Each row of a before or after table is a point. The points were changed in one or more steps. Then noise was added and the rows were shuffled. The steps act on how far a point lies along the listed directions, d1 being the first. Name the steps. A step turns or swaps two directions, mirrors them in a line or flattens them onto one, adds a multiple of one to another, or multiplies one. Angles are multiples of 10 degrees, from the lower direction toward the higher: turns from -170 to 170, lines from 10 to 170 but not 90. Use the fewest steps. Two steps may share a direction if one is a turn and the other turns, adds or multiplies; they go together, in the order done. Otherwise the lowest direction goes first.

Directions:
(1): [ 2.58 -0.07]
(2): [-0.07 -2.58]
Before:
[[-0.21  0.30]
 [ 0.89 -0.24]
 [ 0.04 -0.36]
 [-0.45  0.40]
 [-0.18  0.60]
 [ 0.32 -0.48]
 [ 0.46 -0.40]
 [ 0.02 -0.25]
 [-0.42  0.17]
 [ 0.48  0.57]
 [-0.16  0.46]]
After:
[[-0.45  0.17]
 [-0.60 -0.44]
 [-0.27  0.23]
 [-0.58  0.21]
 [ 0.45 -0.34]
 [ 0.20 -0.91]
 [-0.39  0.48]
 [ 0.35 -0.05]
 [ 0.25 -0.04]
 [ 0.38 -0.47]
 [-0.14  0.41]]
Steps: swap d1 and d2

Directions:
(1): [ 0.90 -2.27  3.28 -0.70  0.04  1.11 -2.85 -0.09]
(2): [-0.09 -2.50 -0.36 -1.58 -2.77  1.49  2.52 -1.21]
(3): [-0.22 -2.35 -2.09  1.21  2.90  2.53  0.10  0.58]
(4): [ 2.02 -0.17  0.96 -2.68  2.88 -1.22  2.10 -0.34]
(5): [-1.69 -1.27 -1.27 -2.56 -0.33 -1.47 -1.04  3.25]
Before (9 x 8):
[[ 0.36  0.00  0.08  0.23  0.86 -0.12 -0.17  0.04]
 [ 0.18  0.30  0.26  0.23  0.59 -0.07 -0.22  0.05]
 [-0.88  0.66 -1.38  0.14  0.42 -0.40  0.05  0.97]
 [ 0.12  0.54  0.15  0.58  0.07 -0.21 -0.46  0.06]
 [-0.29 -0.12 -0.14  0.22  0.44  0.46 -0.52  0.07]
 [ 0.43  0.25  0.31 -0.45  0.46 -0.29  0.16  0.24]
 [-0.55  0.43 -0.89  0.44  0.28 -0.05  0.31  0.53]
 [ 0.16 -0.37 -0.05  0.17  0.20  0.41  0.40  0.12]
 [-0.09 -1.12 -0.56 -0.82 -0.37  0.54  0.49  0.39]]
After:
[[ 0.49  0.11  0.29  0.20 -0.16  0.37  0.34 -0.44]
 [ 0.40 -0.47  0.00 -0.32  0.01 -0.05  0.63 -0.22]
 [ 0.33  1.40  0.13 -0.05  0.23 -0.98 -0.25  0.26]
 [ 0.22 -0.52  0.06 -0.32 -0.04  0.32  0.50 -0.27]
 [ 0.28  0.12  0.16 -0.05  0.38 -0.31  0.37  0.36]
 [-0.28 -0.10 -0.08 -0.85 -0.08 -0.23  0.26  0.12]
 [ 0.04 -0.31  1.48 -0.87 -0.78 -0.23 -0.91  0.04]
 [ 0.00 -0.34  1.01 -0.48 -0.10 -0.07 -0.60  0.32]
 [-0.02 -0.70 -0.15 -0.04 -0.48  0.36  0.00  0.20]]
Steps: turn d1 and d2 by 160 degrees; turn d3 and d5 by 110 degrees; turn d4 and d5 by -60 degrees

Directions:
(1): [-1.94  1.45  1.17 -0.65  2.82  0.29  2.36 -4.01 -0.83  1.29  0.21 -0.13]
(2): [-0.19  1.25 -4.37 -0.57 -0.14  0.48 -2.47 -1.29 -0.12  2.54  1.41  1.53]
(3): [-3.44 -1.30  1.63  0.49  1.19  1.59 -2.00  2.03  0.13  1.61  2.57 -1.46]
(4): [ 1.99 -2.43  1.60 -0.07  0.91 -0.37 -2.55 -2.07 -2.86 -1.39  1.78  1.54]
(5): [-1.11 -0.58 -1.21  1.72  0.02 -5.00  1.14 -0.04  0.21 -0.51  2.62 -0.63]
Before, 12 rows:
[[-0.58  0.35 -1.01  0.11 -0.09 -0.61 -0.01  0.10  0.08  0.26  0.15 -0.03]
 [-0.36  0.29 -0.61  0.36 -0.04 -0.13 -0.25  0.78  0.05  0.44  0.31 -0.45]
 [-0.23 -0.19  0.36 -0.42 -0.34  1.31 -0.99  0.76 -0.24  0.22  0.28  0.19]
 [ 0.13 -0.16  1.04 -0.12  0.18  0.29 -0.50  0.12 -0.65 -0.28  0.23  0.09]
 [-0.95 -0.04  0.57  0.07  0.70  0.58 -0.14  0.36 -0.07  0.69  0.20 -0.46]
 [ 0.00 -0.09 -0.39  0.23 -0.20 -0.51  0.20  0.07 -0.06 -0.19  0.57 -0.19]
 [ 0.34 -0.09  0.38 -0.06 -0.39  0.00  0.54  0.22  0.22 -0.30 -0.64 -0.13]
 [ 0.02 -0.90  0.44 -0.24  0.04  0.13 -1.02  0.46 -0.30  0.10  0.96  0.10]
 [ 0.53 -0.04 -0.10 -0.28 -0.49  0.57 -0.72  0.44  0.02 -0.06  0.20  0.25]
 [-0.14 -0.59  1.07 -0.05  0.19  0.65 -0.09  0.44  0.02 -0.29  0.41 -0.60]
 [-0.24 -0.38  0.66  0.33  0.55  0.06 -0.29 -0.05 -0.88 -0.01  0.65 -0.14]
 [-1.08  0.66 -0.27 -0.10  0.14  0.71  0.22  0.98  0.86  0.93 -0.18 -0.97]]
After, 12 rows:
[[ 0.96 -0.32 -0.02  0.19 -0.05 -0.94 -0.07 -0.37 -0.50 -0.58 -0.08  0.39]
 [ 0.94  0.49 -0.42 -0.68 -0.44  0.08  0.64 -0.29  0.25 -0.10 -0.91  0.36]
 [ 0.51  0.46 -0.25 -0.32 -0.58  0.80 -0.14  0.47  0.34  0.07 -0.29  0.09]
 [ 0.62  0.52 -0.23  0.28 -0.07 -0.63  0.91 -0.20 -0.28 -0.33 -0.51  0.02]
 [ 1.09 -0.44  0.54 -0.18 -0.29 -0.21  0.46 -0.22 -0.25 -1.04 -0.27 -0.05]
 [ 1.08  0.17 -0.55 -0.27 -1.00  0.22 -0.35  0.37 -0.19 -0.42 -0.47  0.61]
 [-0.24  0.33 -0.07 -0.21  0.30  0.44  0.42 -0.63 -0.14  0.19  0.22 -0.07]
 [ 0.96 -0.82  0.20 -0.07  0.20 -0.26 -1.19 -0.48 -0.89 -0.53  0.63  0.32]
 [ 0.42  0.21 -0.09 -0.04  0.32  0.35 -0.38 -0.53 -0.68  0.25  0.08  0.16]
 [ 0.52  0.52  0.05  0.03 -0.54 -0.33  0.43  0.39 -0.01 -0.45 -0.47  0.08]
 [-0.57  0.18 -0.35 -0.16  0.51  0.16 -0.24 -0.60 -0.38  0.46  0.28  0.08]
 [-0.03 -0.58  0.93  0.09 -0.17  0.25 -0.17  0.36 -0.16 -0.30  0.04 -0.21]]
Steps: swap d1 and d5; turn d3 and d4 by 150 degrees; add -0.5 times d2 to d4

Directions:
(1): [ 3.94 -0.63 -0.05 -1.53  1.70 -1.31  1.27  0.86 -1.29  0.81 -0.76  1.20
  1.84  1.62 -1.25 -2.51 -2.35  3.26  0.28 -1.05 -0.31  1.15  3.33  2.53]
(2): [ 1.44  3.70  0.92  2.80 -0.57 -1.13 -3.19  0.96 -0.87 -0.27 -0.47  1.87
  0.10  2.07  2.29 -1.19  0.71  1.11  0.44  1.88 -1.47 -1.18  2.04 -3.72]
(3): [ 0.12  0.59  0.19 -1.36  0.04 -0.01  0.86  1.89 -0.65 -1.88  2.53  2.50
 -0.27 -3.20 -3.37  2.16 -0.77  1.06  0.83  3.80 -3.63 -0.20 -0.05 -0.26]
(4): [ 1.67 -2.83  0.47  1.98 -2.33  0.63  1.52  2.33 -1.39  0.27  0.47  1.50
 -0.08 -0.46  1.35  0.42  5.19  1.68  2.04 -0.17  0.95 -2.22 -0.28  2.16]
(5): [ 1.19  0.89  0.64  0.35 -0.78 -3.12 -0.50  0.31 -1.05 -1.63  3.51 -1.89
  4.99 -0.55 -1.29  1.54  1.03 -2.04  0.93 -2.86  0.98  0.60  0.45 -1.24]
(6): [-1.43 -1.60 -0.73  0.05 -2.00  2.21 -3.05  0.10  0.72 -1.28  1.03  4.62
 -0.18 -2.26  0.40 -0.19 -1.69  0.56 -0.47 -4.04  1.05  0.90  2.10 -0.66]
Before, 8 rows:
[[-0.72  0.59 -0.01 -0.71  0.31  0.02 -0.62  0.13  0.35 -0.42  0.53  0.38
  -0.21 -0.76 -0.59  0.50 -1.24 -0.13 -0.28  0.88 -0.59  0.25  0.17 -0.74]
 [-0.05 -0.30 -0.09  0.17 -0.09  0.63 -0.24  0.08 -0.17  0.42 -0.18  0.94
  -0.43 -0.07  0.35 -0.40 -0.36  0.67 -0.03 -0.24 -0.03  0.06  0.07  0.02]
 [-1.12  0.04 -0.50 -0.67 -0.12  0.12 -0.61 -0.86  0.64 -0.47  0.10  0.20
  -0.21 -0.98 -0.49  0.58 -0.98 -1.07 -0.59 -0.45 -0.45  0.51 -0.22 -0.50]
 [ 0.17  0.08 -0.02 -0.21 -0.11 -0.33  0.34  0.12 -0.47 -0.49  0.84 -0.69
   0.83  0.00 -0.27  0.19  0.20 -0.01  0.02 -0.32  0.28 -0.14  0.14  0.06]
 [ 0.13  0.33  0.12 -0.19  0.56  0.11 -0.10 -0.17  0.05  0.34 -0.68 -0.20
  -0.19  0.79 -0.01 -0.45 -0.65  0.25 -0.26 -0.02 -0.03 -0.01  0.31 -0.39]
 [-0.33 -0.27  0.07 -0.22  0.03  0.04  0.51 -0.31  0.08 -0.08  0.60 -1.41
   0.44 -0.14 -0.26  0.80  0.59 -0.99 -0.05 -0.13  0.35 -0.09 -1.18  0.05]
 [-0.24  0.00 -0.14 -0.89  0.68  0.25  0.54 -0.33  0.34  0.51 -0.46 -0.08
  -0.44 -0.02 -0.40 -0.19 -1.12  0.18 -0.49  0.18 -0.23  0.28  0.06  0.05]
 [-0.27  0.25 -0.10  0.13  0.23 -0.46  0.39 -0.24 -0.12 -0.24  0.45 -1.03
   0.53  0.05 -0.08  0.93  0.44 -0.55  0.04  0.15  0.09 -0.19 -0.85 -0.25]]
After (8 x 24):
[[ 0.72  0.56  0.24 -0.51  0.41 -0.75  0.50  0.40 -0.33  0.02  0.56 -0.09
   0.82 -0.07 -0.79  0.28 -0.29  0.25  0.15  0.49 -0.60 -0.05  0.47 -0.42]
 [ 0.31 -0.34  0.01 -0.09  0.00 -0.24  0.16  0.06 -0.39  0.21  0.63 -0.06
   0.90 -0.14 -0.21  0.03 -0.17  0.06  0.13 -1.04  0.33  0.29 -0.04  0.15]
 [-0.51  0.72  0.22  0.81 -0.29  0.65 -0.72  0.01  0.16  0.02 -0.18 -0.07
  -0.94  0.40  0.93  0.33  0.80 -0.32 -0.12  1.26 -0.45 -0.77 -0.80 -1.21]
 [ 0.53 -0.38  0.24 -0.56  0.37 -0.04  0.74  0.53 -0.37 -0.03  0.23 -0.01
   0.31 -0.13 -0.90  0.21 -0.07  0.50  0.32  0.23 -0.29 -0.12  0.14  0.37]
 [-0.91  0.57  0.01 -0.82  0.32 -0.10 -0.50 -0.04  0.45 -0.47  0.69  0.00
  -0.02 -0.83 -0.69  0.63 -1.25 -0.52 -0.32  0.57 -0.34  0.35 -0.04 -0.71]
 [-0.78  0.43 -0.19  0.52  0.08  0.51 -0.22 -0.20  0.21  0.05 -0.49  0.07
  -0.99  0.21  0.73  0.54  0.38  0.01 -0.21  1.07 -0.37 -0.58 -0.81 -0.66]
 [-0.80  0.70 -0.22  0.13 -0.67 -0.23 -1.07 -0.17  0.21 -0.92  0.69  0.73
  -0.09 -1.13 -0.35  0.98  0.03 -0.92 -0.08  0.45 -1.06 -0.10 -0.17 -1.36]
 [-0.11  0.27 -0.13  0.01 -0.02  0.58 -0.21 -0.03 -0.17 -0.12 -0.35  0.31
  -0.64  0.43  0.56 -0.61 -0.31  0.79 -0.30  0.31  0.02 -0.33  0.48 -0.09]]
Steps: multiply d1 by 1.6; turn d2 and d5 by -160 degrees; turn d5 and d6 by -30 degrees; mirror d3 and d4 in the line at 130 degrees
